Every row gives one point. Before rounding, the points of a table are all equally far from one centre. They may lie mostly on one side of it. Where is the centre, to within rounding?
In the rows, zero is written as 128.

Points (10 x 3):
[[152 111 168]
 [170  65 151]
 [143  81 160]
 [192  70  87]
 [164  61 146]
 [212  96 131]
 [136  88 160]
 [146  94 166]
 [204 134 132]
 [201  70 127]]
Centre: [161 105 115]

Points (16 x 11):
[[163 139 125 189 159  66 172 110  60 156 128]
 [155 123 128 123 188  41 167 123  60  80  73]
 [189 152 146 175 100  59 128 138  76 158  53]
 [164 150 118  84 188  94 147 125  53 142  63]
 [194 136 143 120 182  68 142  64  86 167  49]
 [ 84  28 110 100 155  61 156  70  74  90  67]
 [137  74 145 101 157  56 112 108  45 146 137]
 [128 178 198 182 145  55 140  48  86 116  81]
 [173 127 173 180 182  99 102 153 135 183 130]
 [190 105 175 119 143  54 114  74 103 178 114]
 [124 133 109 107 192  72 174  67  61 147 102]
 [170 119 164  93 140  56 158  76  90 170 115]
 [160 125 132 172 157  52  78 163  72 152  97]
 [160  95 136  82 162  75 152 144 118 177 124]
 [111 142 149 140 121  47 128 148  71 185 102]
 [156  45  53 180 145 116 142 131  77 172  75]]
Centre: [123  95 153 154 138 133 130 103 110 113  71]

Points (24 x 20):
[[ 76 148 151  74 114 197  62 176 142 191 165 105 130 162 214  97 191 129
  150 133]
 [ 87 124 164  92  82 212 101 145 135 201 167 133 122 170 203 102 150 159
  163 119]
 [ 85 120 145 121 135 213 119 104 117 194 159  76 167 146 209 138 149  98
  206 128]
 [ 88 102 161 103 117 179  67 138 143 205 185 145 129 202 230 116 171 113
  190 140]
 [104 132 127 101 108 174  76 125 162 198 115 115 186 175 167  51 163 154
  160 137]
 [ 92 137 157  69  90 173  34 166 153 127 175  77 162 157 183 128 180 157
  190 130]
 [ 47  90  92  89 106  99 122 138 159 130 164 140 171 139 249 125 184 120
  163 163]
 [ 80  70 110  98 104 133 110 158 197 134 187  89 131 160 198 151 163 155
  191 126]
 [ 66 158  97  59  99 149  73  83 136 176 139 126 167 136 237  89 184 105
  143 135]
 [ 56 123 109 104 134 183  74 166 147 151 154 166 154 159 245  95 183 113
  187 150]
 [ 65 125 119 111 115 179  67 155 190 164 161  90 123 208 195 155 194 111
  187 160]
 [111 134  61 100 127 161  37 152 120 166 150 115 173 171 152 162 177 126
  171 140]
 [ 95 109 125  74 113 198 121 103 122 171 157  86 171 224 200 102 173 121
  148 192]
 [ 73 109 118  76 125 203  68 133 174 199 146 169 167 177 182 127 171 135
  139 163]
 [ 48  87 146 110 162 163  59 160 143 188 170 101 112 173 196 109 178 123
  183 146]
 [133  83 121  85  98 152  49 117 134 100 129 123 190 142 208 117 120 148
  128  87]
 [ 58  69 139  90 100 198  92 114 168 179 148 145 111 103 239 105 212 143
  173 159]
 [ 95 103 142 100  64 181  54 146 178 153 151 140 176 182 216 139 128 104
  174 106]
 [ 57 112 143  93 106 215  97 166 155 159 144 133 124 170 204 108 158 165
  193 137]
 [ 88 111 136  93  99 136  79 143 132 192 151 112 131 226 243 128 164 127
  152 128]
 [107 164 137  73  66 185 110 163 168 170 159 146 136 165 188 116 139 178
  125 166]
 [ 83  81 104  82 106 160  98 146 174 125 149 113 191 165 201 119 136 121
  214 114]
 [ 78  79 134  55 142 206 106 175 167 156 140 106 167 156 155 120 159 144
  164 155]
 [ 66 139 144  93 137 137  72 137 107 150 192 138  87 186 165  79 181 124
  212 154]]
Centre: [124 113 146 118 108 147  97 115 138 131 143 124 130 133 177 124 176 107
 149 163]

Points (31 x 24):
[[166 116 121 140 116  99 121 104 136  48 223  79  99 150 139 158 112 100
  172 164  44 181 172 162]
 [137  74  83 126  88  73 122 117 132  56 239  90  71 146 135 167 137 121
  201 180  74 178 141 110]
 [157  96  64 171  92  97 101  95 139  30 200 102 107 136 179 156 159 163
  145 188  95 154 127 157]
 [122 115  98  91 107 128 108  91 115  46 215  73  88 162 142 114 120  87
  160 211  56 176 141  97]
 [113 118  80 165  76 140  94  93 113  65 210  87 132 183 137 136 114 126
  158 210  53 180 129 146]
 [134 145 115 159 127  87 112  99 143  71 242  70  99 167 146 186 141 118
  158 202  47 169 136  95]
 [105 140  97 158 118 115  91 146 142  54 212  74  97 154 176 132 138  90
  148 188  29 164 152 136]
 [159 120 104 157  92 100  95  96 134  51 228  95  96  83 121 144 144 135
  180 211  48 172 151 110]
 [139 133  97 194  98 106 106 125 168  89 201  70 131 196 160 157 119 123
  162 211  61 149 148  91]
 [101 128 113 156  99 118  92 123 111  72 226  93  88 141 114 175 124 132
  160 172  19 165 177 143]
 [186 141  97 156 111  93  83 116 105  74 220  96 148 173 163 132 167 132
  176 164  58 168 147 133]
 [145 120  69 161  50  93 130 122  92  51 222  88  95 145 164 167 107 113
  150 198  66 151 146 169]
 [118 146 134 180  81  94 107 133 137  79 236  81 109 154 149 173 153 124
  195 213  70 193 145 118]
 [180 108 110 188 113  88  94  94 132  86 192  50 105 167 112 156 139 103
  134 203  72 145 176 135]
 [138 126 115 150 102 121  94 115 125  58 206  91 107 151 120 189 127  98
  150 245  51 149 172 109]
 [144 121 110 166  85  86  73 138 119  75 234 100 100 146 142 158 126 124
  171 206  27 166 147 127]
 [155 127 113 144 115 128 106 112 113  60 166 125 115 156 162 161 141 154
  176 246  67 163 127 155]
 [124 101 138 177 113 106  54  79 141  55 208  62  91 111 152 147 102  82
  143 206  37 156 116 124]
 [110  89 117 127  60  86  90 144 134  83 211 115  93 170 123 180 167  92
  177 212  76 171 146 152]
 [164  69 116 130  81  89 109  45 124  74 212  80 121 162 122 149 136 128
  147 179  42 163 138 135]
 [164  98 111 193  88 117  98 134 145  92 222  79  80 140 138 156 150 117
  143 182  25 168 125 117]
 [171 107 164 128  96  99  61 141 163  69 215 115 124 109 189 137 109 118
  168 201  61 174 125 144]
 [139 135 123 160  79 158  72  91 133  84 224  81 109 181 153 153 177 108
  173 207  73 165 163 115]
 [167 105 103 186 100  84 135 117 139  62 202  90  89 148 152 159 106 110
  155 192  41 139 175 161]
 [146  72 160 157 121 149  72 160 132 113 206 108  91 133 128 166 107 118
  152 186  38 151  88 151]
 [176 102  91 109 132  86 107 124 123  46 216  63 165 125 115 134 124 128
  148 185  61 153 145 124]
 [142 130 126 190 112  65 146  90 130  55 173 115  82 122 149 173 128  84
  165 181  38 174 109 161]
 [110 123 138 151  66  98  45 129 152  80 176  94 125 115 161 155 158 115
  148 211  32 153 149 156]
 [167 115 108 187  79  82 111 110 124  67 199  78  87 176 191 160 154  82
  155 209  70 159 123 145]
 [129 116 122 136 115  98  65  94  82  74 233  75 121 174 174 155 117 135
  143 180  42 166 119 163]
 [148  98  88 138 118  71  64 102 133  79 193  77 148 129 165 170 152  80
  127 249  79 137 112 131]]
Centre: [117 118 124 140 100 113 112 108 115 109 178 103 117 115 152 150 121 106
 153 149 122 129 126 112]

Points (29 x 24):
[[ 92  91 114 162 124 102  83 195  61 170 125  98 144 125  80  87 145  61
  115 166 118 207 119  79]
 [110 108  47 172 124  88  43 164 130 165 118  96  92 133 103 105 155  96
   83 191  59 197 125 105]
 [101  99  96 142 123  98 116 149 145 164 133  91  89 135  63  92 177  85
   25 209 129 193  84 129]
 [131  66  97 159 122  47  87 166  96 173 163 161 105 135  93 101 176 121
   53 172  86 194 118 106]
 [113 103  65 179 133  51  83 190 100 168 115 101 132 138  55  63 189 100
   78 178  99 200 125  89]
 [116  63  87 178  81  55  90 168 132 173 102 136  84 147 109 105 167 153
   90 218  91 215 126 118]
 [104  91  60 131 107  29  88 180 110 199 128 133 103 152  67  92 150  77
  121 206  91 200 118 127]
 [111 114  80 189 119  48 102 173 119 159 115 119 115 110  69 110 205  79
   53 177  68 192 124  92]
 [152 104  95 183 155  50  96 187  88 179 114 124 128 166  59 109 176  96
  119 202 109 195 126  89]
 [108 111  83 153 141  71  73 196  97 199  81 121 128 152 106  83 167 104
   67 168 114 217 132  83]
 [103  85 116 176 107  39  73 171 153 156 143  93 130 111  68  98 171 104
   36 189  79 206 122 146]
 [107  89  46 155 114  68  66 202 162 165 138  98 109 118  63  96 182  90
  106 166  93 201 127  97]
 [125 102  72 132 142 100  68 168 119 179 120 107 105 152  84 121 188 120
   64 138  60 191 138  95]
 [ 97  62  95 142 105  66 121 154  99 167 103  97  86 157  76 144 189  96
   74 185  66 147 145  93]
 [ 69 100  41 173 145  64  67 180 122 176 126 130 125 119 106  98 201 107
  111 207 102 197 163 112]
 [141 126  78 155 106  96  95 185 126 174  96  81  95 147  79  76 171  77
   99 167  81 225 137  97]
 [135  77  84 165 123  35  91 173 130 179  77 110 108 142  77 119 191  96
   71 167 114 224 109 133]
 [114  94  97 147 141  62  90 190 104 205 116  91 107 130  89 133 187  96
   95 146 130 241  99 111]
 [ 90  85  79 136 128  75  82 184  95 179 114  97  89 114 106  73 197  68
  106 158  98 197 105  97]
 [126  78  98 169 144  49  97 177 125 203 101  98 118  93  59 104 186 100
  100 178  76 213 103 146]
 [ 99  87  78 155 108  74  92 197 150 205 109  89  97 169  91 110 167 109
   62 195 104 199 123 101]
 [101  58  75 143 134  48  74 165 108 209 136 131 117 138  86 125 206 104
   76 185 105 151 141 100]
 [125  67  82 170 125  60 120 181 117 181 110 115 131 160  97 113 199 102
   98 184  65 174 107  93]
 [117  93  78 165 128  67  98 199 129 142  96  86  90 110  55 126 173  63
   77 189 106 188 107 147]
 [ 96 127 127 172 138  67  70 174  97 170 142 104 106 166 108 111 222  93
  113 159 101 176  83 107]
 [121  85  98 144  89  78  79 177 122 155 119  92 112 163  29 109 183 134
   57 190 116 210 148  94]
 [109  90 100 176  89  78  90 178 110 170 105  77 107 129  68 105 201 105
   71 188  82 219 116 117]
 [105 111  79 151 120  82  81 197 143 163 116 102 115 130  60  83 199 114
   74 207  75 201 111  92]
 [143  98 119 152 145  43 109 178  90 152 126 110 103 146  76  93 173  67
   58 158  83 162 105  77]]
Centre: [103 129 113 145 120  67 114 124 135 151 120 111 125 110  95 108 135 129
 116 165 133 162 138 115]

Points (30 x 24):
[[179 104 143  99 130 120 122 141  71 165  68 184 144 109 201 177 141 102
   64  79 203 127 146 149]
 [127  64  96 107 107 112 138 136 122 194  52 141 146 149 171 159 107 111
  101 119 190 155 180 128]
 [149  66 143 129 147 121 103 122 103 249  71 126 159 132 172 150 123 104
   91 118 223 141 110  98]
 [168  90 126 129 164  89  92 130 108 205  59 123 172 150 181 177 158 110
   52 145 173 157 120 120]
 [143 107 169 142 123 119  70 141  96 232  83 111 158 119 190 185 170  67
   94 156 216 101 127 107]
 [126  68 153 139 114  83  80 147  84 204  43 130 157 152 186 159 115  98
   60 136 226 163 141 116]
 [157  99 157 119 169 114 137 144  74 185  44 148 150 150 210 130 120 104
   50 100 225 139 123 118]
 [127  70 163 127  91 111  85 144  74 220  36 119 154 120 121 171 106 123
  116 125 200 118 157 118]
 [107  76 160 120 155  73  96 155  92 208  63 140 126 143 204 164 111  98
  109  83 215 139 144 109]
 [154 121 111 147 146 109 121 144 123 208  53 157 160 141 182 190 139  64
  114 144 190 167 170 121]
 [183  90 133 123 158  89  71 126  72 180  77 137 162 120 198 172 131 102
  113 127 212 176 126 136]
 [180  99 130  82 120  84 102 171 127 195 103 124 140 125 149 135 142  67
   81 120 196 101 155 105]
 [130  80 169 100 135  92 112 134  51 244  78 149 139 139 178 146 116  98
   60 116 192 145 132 115]
 [152  93 135 148 188 119 120 119 110 216  67 149 162 153 186 173 138  80
   55 128 203 157 140 101]
 [151  96 176 131 130 106  96 202 127 203  86 140 118 126 216 158 126  71
   65  89 192 132 152 140]
 [115  95 148 115 136  73  81 151 104 206  60 148 153 123 197 114 125 108
  101 145 230 149 161  83]
 [135  81 135 134 145  91  63 128 122 210  49 129 155 162 171 144 158 141
   76  97 171 168 124 152]
 [120  94 175  86 144  82  89 160  82 191  84 115 165 122 172 165 127  65
   79  93 200 147 149 126]
 [100  87 149 130 131  99 141 150  56 175  60 186 184 130 220 118 131  68
  100  73 162 140 145  95]
 [120  62 120 109 150  90  57 171  48 149  56 125 157 153 171 164 110  82
  123 153 183 136 104 106]
 [159 105 163 125 170 109  86 107  92 203  31 119 134 144 222 140 109  88
   95 168 184 155 117 122]
 [158 139 165 102 133  63  60 135 108 189  78 112 163 148 195 146 127  95
  120 160 193 129 158 114]
 [163  98 171 102 125 109  83 144  99 215  35 169 147 139 192 134 134  65
   79 139 198 140 166  89]
 [128  59 141 120 150 103 119 138 103 214  71 148  87 163 190 159 138  79
   66 104 207 132 167 101]
 [143 117 133 107 142  77 112 163 154 221  65 132 162 120 175 142 151  92
   90 113 186 138 158 123]
 [157  80 151 138 163  98  75 144 125 206  70 128 145 144 176 200 152  58
   95 113 159 170 141 117]
 [139  79 166 131 155  64  92 118 114 191  71 140 162 114 170 139 117  82
  107 129 191 193  96 149]
 [137 100 154 124 138  92  72 157 124 204  40 120 136 171 178 188 125  61
   75 140 200 133 125 100]
 [143  70 161 104 167  74  95 134  96 221 105 149 150 112 215 136 139 112
   93 117 155 128 142  84]
 [167  86 152 108 159  77  95 150  93 233  87 131 156 128 209 145 136  96
   73 144 174 145 119 111]]
Centre: [128 111 146 163 121 127 102 133  90 154  88 142 129 131 164 131 132  98
  99 125 161 119 128 117]

Points (29 x 24):
[[154  62  94 123 114 193 126  80  41 137 146 189 118 139 136 129 188 124
  181 117  80 144 101 127]
 [141 125 129 116  81 100 152  93  50 201 122 225 135  99 100 158 211 139
  180 170  47 105  80 115]
 [121 113  96  42 131  97 157  93 115 163  57 225  98 104 107 158 158 177
  142 146 139 144  57 160]
 [163  69 132 113  95 133 156 109 124 179 112 196 138 184  74 143 229 153
  167 138  57 123  66 126]
 [113  83  93  74 104 135 170 107 103 175 151 145  42 134  69 145 182 154
  240 153  73  83  88 114]
 [111 103 125 120 130 195 165 103  46 157 142 205 125 105 112 156 226 188
  212 119 121 131 165 135]
 [113 113  75 117 120 145 146  85 140 178  96 168 115  94 100 109 197 137
  243 135  57  89 104 152]
 [142 153 135 121 126 129 134  70  94 146  97 157  99  58 104 130 192 219
  211 192 103 151  90 181]
 [ 94  83  94  87 118 156 183  74  62 147 164 179 103 150 128 133 174 155
  203 106  52 115  68 117]
 [ 87 103 106 133 124 171 161  83 138 163  60 216  80  69  38 153 182 151
  216 127  87 130  58 164]
 [132  93 144 131 107 135 187  65  57 144 113 172  83  78 111  94 206 138
  207 179  54 138 113 175]
 [ 89 142  90  78 130 132 165 144  55 183 106 177  85  79 147 150 205 117
  179 164  75 123  71 117]
 [ 71  84  89 108 116 132 182  50  75 174 145 170  97  58  98 107 193 152
  167  92 103  96  78 140]
 [106 127 128 144 176 144 172  48  91 204 151 165 141 119 108 171 197 143
  193 203  85 140  79 140]
 [109  71 132  76 142 140 149  97 104 162  84 229  52 146 121 145 188 154
  193 122 100  69  90 163]
 [ 96  92 100  71 144 147 172  74 108  74 107 215 137  82 103 137 228 136
  182 159  76 174 110 132]
 [ 84  88  99  81  82 160 146  57 122 218 157 184 100  89  88 119 183 174
  212 180 110 120  81 102]
 [181  75  81 141  56 108 140 117  44 144 125 199 192  87  91 186 179 151
  187 128 138 137  83 165]
 [115 140 162 103  99 147 170 128 132 144 107 249 154 117  97 117 210 191
  138 195  96 143  47 125]
 [106 110 138 133 123 124 123  15 104 129 110 221 116 148 161 161 184 170
  229 114 108 104 117 164]
 [120  87  86 121 118 132 143  84 110 180 100 196  95 106 148 181 174 172
  165 178  53  85  75 140]
 [119 159 119 157 127 181 156  62 114 148 111 177  77 141 138 154 144 140
  227 126  41 125  57 129]
 [107 148 115 128 141 101 193 101  79 184 121 179  91  89  69 101 172 174
  208 167  61 138  43  98]
 [113 174  93 108 151 172 139  87 117 166 122 192 129 131 138 139 185 177
  185 107 109 165 135 162]
 [117 104 170  89 126 141 185  80 135 126  89 232  81 147 137 155 174 179
  233 187  56 124 109 129]
 [133  99  94 127 134 174 123  94  89 111 136 188 120 106  46 123 158 177
  210 182  57  98  44 148]
 [135 148  60  99 124 142 112 104  95 103 112 156  76  80  79 139 180 121
  169 174  52  91 117 109]
 [154 185 149 111 114  84  95  57  94 178 142 177  76 103 161 141 183 125
  176 145 120 142  80 157]
 [128 118 141 109  87 118 198  58 129 149 157 219 155 142 161 128 123 137
  220 172  67  99  49 126]]
Centre: [111 113 158 123  97 128 155 109 108 124 114 160 124 111  90 160 152 126
 186 142 143 125  96 115]

Points (29 x 24):
[[132 177 114 104 122 119 125 107 176  59  99 143 200  88 118 138 163 203
   84  98 211  61 112 159]
 [173 164 165  91 104 113  83 169 175 112 119 170 128 122 132 137 103 204
   80 119 132  91  85 163]
 [149  82 110 144  80 105 117  91 165  83 164 203 149  98 139 115 151 194
  108 136 184  62  73 142]
 [170 123 166 107  88  98 126  97 131  59 119 141 202  51 192 116 163 227
  106  99 175  29  60 108]
 [130 149 199 130  92 162 147 109 147  88 101 177 157  66 121 130 149 218
  118  92 143  45  97 180]
 [105 112 157  85  75 121 161  84 117 105 113 156 154  98 151 110 125 237
   83 131 178  27 118  96]
 [140 194 206 131 117 109 141 107 103  83 125 137 136 126  87 148 110 202
  152 138 169  91 128 116]
 [124 104 114 106 127  77 169 161 183  46 109 166 150  83 166 174 132 225
   99  84 157  50  87 163]
 [133 202 135 100  97 169 160 102 171  77 115 121 194  95 102 105 171 192
  120  65 151  69 111 155]
 [149  86 200 111  71 121 207 162 186 124 114 137 149 100 177 148 135 245
   60  78 159  58  60 117]
 [127  98 166  66  85 154 156 100 197  85 126 181 179  82 119  53 124 160
   98 101 162  67 110 160]
 [170 111 199  78  83 102 116 119 110  82  98 158 221 110 166 125 163 213
   65  90 164  77  70 171]
 [156 143 140 120 149 154 175 155 164  73 120 181 133  44 123 131 126 223
  103  58 154  48  95 161]
 [128 100 183  84  76 148 188 173 125 112 167 151 143 171 179 136 144 220
  115  94 165  67  79 132]
 [ 90 140 134 133  72 126 155  70 218  97 117 153 137  72 174 147 118 189
   67 106 183  50  87  86]
 [191 154 192 100  88 149 106 134 183  52 146 177 186 100 186 164 157 186
  102 146 162 102 105  94]
 [ 81 119 192 141  92 108 158 141 170  64 169 159 208  71 186 117 191 186
  123 117 179  79  89 172]
 [118  95 165 128 111 102 129 208 146 166 118 164 149 103 140 145 164 226
  115 116 127  65  93 171]
 [200 157 177 108  69 129 166 110 176 119  91 131 162 104 100 130 150 152
   90 126 194  26 118 190]
 [112 130 220  69  81 143 130  94 168 146  95 171 166 131 153 120 151 199
  138 145 164  82  66 146]
 [147 192 221  90  90  93 150 137 133 103 108 136 168  77 166 119 172 229
   96 137 160  64  60 147]
 [121  58 160 107 106 137 135 133 137 130  83 131 183 176 152 128 157 232
  128  95 171 120  62 156]
 [ 89 125 146  75  51  96 162 127 172  98 123 171 161 110 142  77 141 177
  108 117 175  37 144 121]
 [190 107 137  96 112 115  83 120 137 106 118 155 158  64 166 132 187 222
  130  64 169  94 123 142]
 [139 100 152 107  58 153 170 106 120  79  81 129 124  90 113 140 126 177
   88  70 156  96  76 164]
 [143 171 179  94  95 122 102 133 125  80 121 134 153 128 143 124 116 225
   92 113 212  74 103 150]
 [163 129 164  97  82  94 106 150 179  67  82 186 174 153 100 124 142 182
   94 106 187  65  86 135]
 [147 133 168  36  98 113 150 107 187 112 144 180 145 117 199 102 149 198
   42 116 131 100  86 181]
 [ 66 100 176 139 120 121 143 116 145 114 111 135 120 115 169 111 171 249
   48 107 167  75  91  89]]
Centre: [158 124 162 138 154 101 176 112 155 125 126 134 182 118 166 123 133 147
 100 102 138  86 101 114]
